Each row is a point. Any point is a mix of the corners, with weights that add up to 1. It lies inside the corners' shape when no weight is negative. Say inside or outside, and name the corners with a negative weight.

Corners:
(1): -0.7, -2.6, -2.6
(2): 6.3, 3.8, -1.0
(3): -6.6, 7.0, 5.1
(4): 6.2, -3.0, 1.0
Points:
0.5, -1.8, -1.5 -> inside
-2.6, 3.9, 3.6 -> inside
-1.8, 4.0, 1.1 -> outside (4)
2.4, -2.1, -0.6 -> inside
5.4, 0.9, 0.0 -> inside
4.1, -1.9, 0.1 -> inside
7.6, -4.8, -3.1 -> outside (3)

Corners:
(1): -2.1, 0.7, 0.8, -5.9, 3.4, -2.4, 0.2, 0.1, 2.0, -3.8, -0.5
(2): -5.3, -0.3, 2.8, 1.6, -6.1, -2.6, -6.2, -3.3, -4.6, -3.8, 2.9
(3): 2.3, 5.0, 1.4, -0.4, -10.0, -4.1, -2.7, -4.8, -8.8, -2.2, 0.3
(4): -3.1, 3.9, -1.2, 6.7, 4.3, 2.9, 2.4, 6.2, 4.3, 3.3, 2.1
(5): -2.7, 6.5, -2.7, -1.7, 3.2, 9.3, -1.6, -1.6, 3.8, 6.4, 0.8
(6): 0.4, -1.7, -3.3, -1.6, 6.0, 5.8, -1.9, 5.9, 0.1, 7.2, 4.6
(7): 3.3, 2.6, 9.2, 5.2, 0.9, -3.1, -0.7, -8.2, -1.4, -3.0, 3.9
(8): -2.0, 3.3, -6.7, 2.4, 4.6, 2.0, -6.8, 0.0, -2.3, 3.6, -2.8
(9): 1.8, -1.3, -1.7, 1.6, -1.5, 4.6, -4.0, 2.1, 1.5, 2.1, -4.1
(10): -5.5, -6.5, -3.2, -5.6, -0.7, -0.4, 7.3, -4.2, -3.4, -4.6, 0.4
(11): -3.4, 1.5, 7.3, -2.0, -4.5, -6.3, -0.3, -8.3, -5.8, 1.6, -3.9
(12): -4.2, -3.8, -7.3, -6.0, -1.6, -3.8, 1.6, -3.9, 2.9, 2.7, 0.6
Points:
-2.8, -1.3, -2.7, -3.3, 3.1, -0.3, 2.8, -1.4, 2.4, 2.4, -0.8 -> outside (2, 3)
-1.1, 0.0, 1.3, 0.6, -0.3, -1.7, -1.6, -1.4, -1.8, -0.4, 0.6 -> outside (5)
-2.3, -0.6, -2.7, -2.7, -1.7, -1.7, 0.0, -2.8, -1.0, 0.3, 0.3 -> inside
1.3, 4.8, 0.0, 1.3, 1.2, 0.4, -3.4, -1.4, 0.6, 4.0, 0.3 -> outside (2, 10)

Corners:
(1): 3.6, -1.0, -13.1, 3.1, -2.8, -0.6, -1.9, 1.6, -0.3, 2.8, 16.4, -0.2, -3.0, 0.0, 0.3, -5.8, 2.4, -3.1, 0.7, -2.2
(2): 4.2, 0.9, 0.2, -6.6, -3.4, 4.3, -0.3, 1.4, 5.0, 3.6, 2.3, 2.5, 0.1, -3.3, 0.6, -2.2, 3.6, -0.2, -3.7, 1.1
(3): -1.8, -0.2, 2.9, -2.0, -2.1, -1.8, 2.1, -0.4, 1.8, -3.2, 3.0, 2.0, -0.6, -0.7, 16.3, -1.4, 3.3, 5.7, -1.0, -2.2
(4): 5.1, -0.2, -4.3, -6.5, 3.2, 11.2, 0.0, -1.3, -6.6, -2.8, -6.5, 3.3, -3.6, 2.4, -1.8, 12.9, 0.6, -2.5, -3.4, 7.4
(5): -5.5, 0.7, 1.5, -1.9, -0.4, 8.8, -0.3, 3.8, -5.4, 0.5, -2.3, 4.9, -1.2, -4.0, 0.7, -3.4, -2.1, -0.5, -0.3, 2.4
(6): -3.2, 7.4, 0.7, -3.4, -1.5, 2.9, -2.1, 3.2, 2.4, -0.8, 1.5, -5.0, -5.1, -2.5, -2.2, -3.9, 12.8, 0.1, 0.4, -4.6
(7): -1.3, -3.3, 3.1, 0.6, -1.7, 6.3, 0.9, 2.1, 0.8, -4.6, -2.4, 3.4, -0.9, 0.7, 0.3, -4.5, -1.4, -2.1, -2.3, 6.8
(8): -5.9, 0.8, -5.2, -3.7, -4.3, -0.6, -1.0, 3.4, -0.9, 10.4, -3.1, -4.2, 1.7, 1.0, -2.1, -4.5, 2.5, -4.0, 4.2, -3.0
(9): 2.1, -1.1, -0.9, -5.6, -2.6, -0.7, -2.5, -1.3, -10.2, 5.7, -2.3, 2.3, -4.2, 3.4, 0.0, 9.8, 2.4, 1.3, 2.7, 0.4
(10): -1.3, 1.5, 1.0, -0.3, 3.2, 1.1, -1.0, 3.8, -5.6, 2.7, -2.7, 3.7, 0.5, 1.8, 0.5, -4.9, -2.1, -2.3, -2.4, -0.5
(11): -3.9, -1.0, -0.4, -2.3, 10.4, 1.0, -9.4, -0.9, -0.7, 2.4, 0.4, 3.1, 2.3, -1.0, -0.1, -3.6, 6.4, 5.9, -0.8, 9.8
(12): 2.2, -0.4, -0.3, -14.2, -3.3, 1.0, 4.0, -16.3, 0.1, -5.1, -5.8, 1.8, -0.1, 1.7, -0.8, 0.5, -1.6, -1.8, -0.3, 4.4
(13): -1.3, -0.5, -3.5, 0.9, -2.9, -2.2, 1.8, 1.7, 1.2, -0.5, 4.1, 3.4, 4.9, -1.9, 5.2, 0.1, 10.8, -0.8, 5.8, -2.2
(14): -4.5, -0.6, 2.4, -0.1, 3.7, -0.1, 0.3, 2.3, 0.9, -0.8, 0.3, 4.8, -2.2, -4.5, 1.1, 3.9, -3.0, 0.8, 1.9, -0.5
(15): -4.5, 1.6, -1.8, -4.4, -1.4, 1.6, -5.3, 3.9, -5.0, -2.7, -5.0, 4.6, -0.4, -2.5, -0.2, 0.8, 1.8, -1.3, -2.3, 2.8
(16): -1.3, 0.2, -1.0, -0.3, 1.7, 4.1, 2.6, -2.3, 0.2, -5.1, -4.0, 0.5, -2.1, 1.3, -3.2, -3.7, -2.9, 16.2, -1.5, 0.0
(17): 8.5, -1.2, 1.7, 0.6, -1.3, 3.9, -0.5, 2.0, 1.8, -1.7, 3.0, -9.9, 0.5, -10.8, 1.7, -1.2, 3.4, 2.8, -4.0, -0.1
(18): -4.6, 8.5, 1.7, -0.5, -3.3, -2.1, 4.1, 1.7, 0.0, -1.7, 4.5, -1.2, -0.3, -2.5, 4.7, -4.0, 1.3, 3.6, -0.9, 0.8
(19): -0.9, 3.8, -2.2, 2.5, -0.3, 2.9, 1.5, -0.3, 0.1, -1.6, -5.4, 3.7, -4.6, -4.4, -1.4, -3.3, 1.0, -2.2, 0.3, 4.3
(20): -2.6, 14.7, -3.6, 1.8, -2.6, 2.3, -7.7, -5.8, 0.2, -2.5, 0.9, 1.3, -2.1, 3.4, -2.0, -0.7, 0.0, -1.0, 7.7, -5.6
(21): -6.0, 2.2, -3.2, 0.7, -4.9, 2.3, 2.1, -9.9, 2.0, -1.5, -3.6, 4.0, 3.6, -0.4, -0.5, 1.0, 2.0, -2.5, -1.2, -1.8
Points:
-0.9, -0.6, 0.2, -1.9, 0.0, 3.1, 0.4, 0.3, -1.2, -2.0, -1.0, 3.1, -0.7, -1.9, 1.6, -0.4, 1.7, 1.5, -1.9, 3.0 -> outside (8, 20)
1.6, 2.9, -0.4, -1.8, -1.4, 3.8, 0.8, -1.9, 0.0, -2.6, 0.8, 1.6, -2.1, -1.5, 1.3, 0.5, 1.6, 0.8, -0.5, 0.3 -> outside (8, 11, 15)
0.0, 3.0, -3.3, -0.1, -0.2, 1.6, -2.0, 0.2, 0.2, 0.8, 1.3, -0.9, -1.0, -3.0, -1.3, 0.2, 4.4, 0.9, 0.1, 0.7 -> outside (3, 5, 7, 10, 12)
-1.8, 2.3, -1.2, -1.4, -0.1, 2.1, -0.7, -1.7, -1.0, -1.7, -1.1, 1.2, -0.8, -0.3, 0.2, -1.4, 1.2, 2.6, 0.6, 0.9 -> outside (2)
-3.3, 1.4, -3.6, -0.9, -1.4, 1.8, -3.6, -0.2, 1.9, -0.3, -0.3, 1.5, 0.4, -3.2, -3.8, -5.2, 3.6, -0.7, 1.5, -0.2 -> outside (3, 4, 9, 10, 18)

Corners:
(1): -1.4, -3.0, -5.4, 0.8, 2.0, 6.3, -4.6, 2.7, -2.3, 1.4, 3.2, 2.3, 0.5, 1.5, 2.1, 0.8, 0.2, 2.4, -5.5, -1.0
(2): 0.0, 3.6, 6.3, -8.4, 0.8, -1.9, 2.9, -7.8, -4.3, 5.1, 1.6, 4.3, -9.0, 0.0, 2.4, -4.3, -0.3, -0.4, 6.3, -1.2
(3): -2.5, 3.0, -1.4, -0.1, 5.0, -8.2, 3.8, -4.3, 2.1, 1.3, -0.8, -0.7, -0.7, 3.0, -2.4, -2.3, -0.7, -4.4, 5.0, 1.5
(4): 0.9, 1.4, 7.6, -3.0, 4.4, 0.7, 6.5, -4.4, 0.1, 10.2, 1.3, 5.3, -5.3, 6.0, 3.2, 3.6, 0.2, -3.3, 3.7, -0.7
(5): -4.9, 1.5, -4.0, 2.4, -2.7, 6.4, -0.3, 4.7, -3.5, -6.9, -4.6, -2.4, 8.7, -2.9, -2.1, -0.8, 5.1, 6.8, -6.2, -1.4
(6): -3.7, -1.9, 0.2, -5.3, -0.7, -2.4, 4.6, 6.3, -5.2, 8.0, 4.3, -4.5, -3.1, 6.3, 3.1, 7.7, -5.9, 1.5, 8.1, 1.8
(7): -5.8, 5.3, -4.3, 0.4, -0.1, 6.8, 2.3, 0.9, 0.7, -2.0, -1.2, -7.5, 6.0, -2.0, -1.7, -3.1, -4.5, -0.2, -6.5, -3.5
(8): -7.5, -5.8, -2.7, 0.5, -5.5, 1.2, -1.1, -1.0, 2.6, 0.9, 0.6, -5.3, 1.4, 1.5, 5.9, 3.1, -3.6, 3.7, 4.9, 0.7
(9): 2.3, 3.8, 2.3, -4.9, 1.9, 0.6, -2.2, 0.9, 3.7, -3.2, 0.6, 1.8, 4.5, 7.2, 0.4, -3.0, -2.2, -3.4, 1.5, -1.9
(10): 4.4, 0.6, 0.5, -5.8, -2.7, 4.8, 8.7, -1.2, -2.7, 4.1, 1.9, 7.6, -1.7, -1.7, 3.6, -1.0, -2.6, 0.5, 4.4, 6.2
(11): -1.8, -2.1, 4.8, -2.7, 1.8, -8.8, 3.9, -1.9, -6.3, 6.5, 6.3, -1.3, -6.2, 6.4, 9.3, 11.0, -3.2, 7.7, 6.5, 6.1
(12): 1.3, 2.1, 0.8, -4.1, 0.8, 0.9, 1.8, 1.4, -5.1, 5.6, -5.0, 5.5, 1.1, 2.8, 10.4, -4.1, 1.0, 4.7, 2.7, 1.6
(13): 0.7, 4.6, 4.5, -2.7, 6.8, -4.0, 7.7, -4.1, 1.3, 7.6, 6.8, 0.2, -3.3, 8.8, 0.6, 0.0, 3.9, 1.0, 5.2, 7.4
(14): 1.5, 8.3, -6.4, 1.8, -1.1, 0.4, -1.9, 1.4, -0.7, -1.3, -0.6, 0.2, 5.7, -0.8, 0.0, -2.3, -2.6, 0.0, 2.5, -7.5
(15): -1.2, 1.2, -4.8, 0.3, 1.3, 5.5, -6.0, 0.0, 6.5, 0.5, -2.5, -6.8, 8.4, -4.5, -3.1, -1.6, -2.9, 2.4, -0.4, -4.2
(16): 6.5, 1.8, -1.0, -6.0, 1.1, 4.6, 7.2, -7.2, -0.4, 5.7, -0.1, -1.8, -7.1, 3.3, 5.3, 5.7, 0.2, 0.3, 11.0, 7.3
(17): -1.2, 5.6, 4.2, -2.4, -5.1, -0.1, -1.4, -4.7, -2.4, 2.6, 1.0, 6.3, -4.0, -3.4, 3.4, -0.6, -1.8, -2.7, 6.4, 7.3
(18): 4.3, 3.8, -5.9, -2.6, -1.5, -5.5, 5.0, 0.0, 2.9, 3.0, -2.8, -3.1, 5.0, 1.6, -4.4, -2.0, 0.9, -3.8, -0.1, -1.6
(19): -3.8, 3.3, -10.1, 0.7, 1.3, 3.3, -1.1, 5.2, 5.3, -7.1, -4.0, -2.3, 2.6, -7.5, 1.4, -2.8, 4.8, 1.5, -4.4, -2.6
(20): -0.7, 2.8, -4.1, -1.8, 3.2, 1.0, 2.4, 2.5, -3.5, -5.7, 1.8, -3.2, 9.1, -1.7, -0.5, -4.8, 3.5, -4.9, -3.5, -3.6
(21): 3.1, 1.1, -1.4, 5.0, -1.7, 5.9, -4.4, 4.8, 1.3, -2.3, -1.8, 0.5, 0.8, -2.3, 0.7, -6.4, 0.1, 0.1, -1.2, -0.6
Points:
0.8, 0.6, -1.5, -1.7, -1.4, 2.2, 1.2, 0.9, -0.9, 1.3, 0.3, 1.0, 1.2, 0.6, 3.7, 1.7, -0.8, 1.2, 2.8, 1.4 -> outside (2, 3, 7, 13)
-0.9, 2.2, -1.1, -2.9, 0.3, 2.4, 3.4, -3.1, -2.0, 2.9, -0.7, -0.2, -0.7, 0.2, 2.0, 0.1, -1.3, -0.8, 4.4, 1.3 -> outside (9, 11, 13, 18, 19, 21)
-1.0, 2.2, -2.0, -0.4, 1.0, 0.4, 0.8, 0.7, 0.3, 0.8, -1.0, -1.1, 2.3, 1.4, 1.4, -0.6, 0.1, 0.3, 0.9, -0.1 -> outside (2, 10)
-2.2, 3.5, -3.0, 1.3, -0.9, 1.9, 0.8, 2.8, 0.7, -1.7, 0.6, -0.1, 4.0, -0.2, -1.6, -2.1, 0.0, -1.8, -1.5, -0.5 -> outside (2, 11, 12, 15, 16)
0.5, 1.8, -1.3, -1.7, 0.6, 1.8, 3.3, -0.6, -0.4, 1.2, -1.0, 1.7, -0.6, 1.2, 3.1, -0.5, 1.2, 2.1, 1.1, 1.0 -> outside (6, 15, 17, 20)
-3.6, -0.2, -4.3, 1.8, 0.2, 1.4, -1.7, 2.7, 1.2, 0.6, 0.0, -3.4, 3.5, 2.2, 1.3, 0.9, -1.7, 2.5, -1.4, -2.3 -> outside (2, 10, 16, 17, 20)
-1.9, 1.5, -3.3, -0.6, -1.8, 2.0, -0.3, 3.3, -0.3, -1.2, -0.2, -1.8, 5.2, 0.0, 1.3, -1.2, -1.0, 1.7, -0.9, -0.6 -> outside (2, 3, 4, 16)
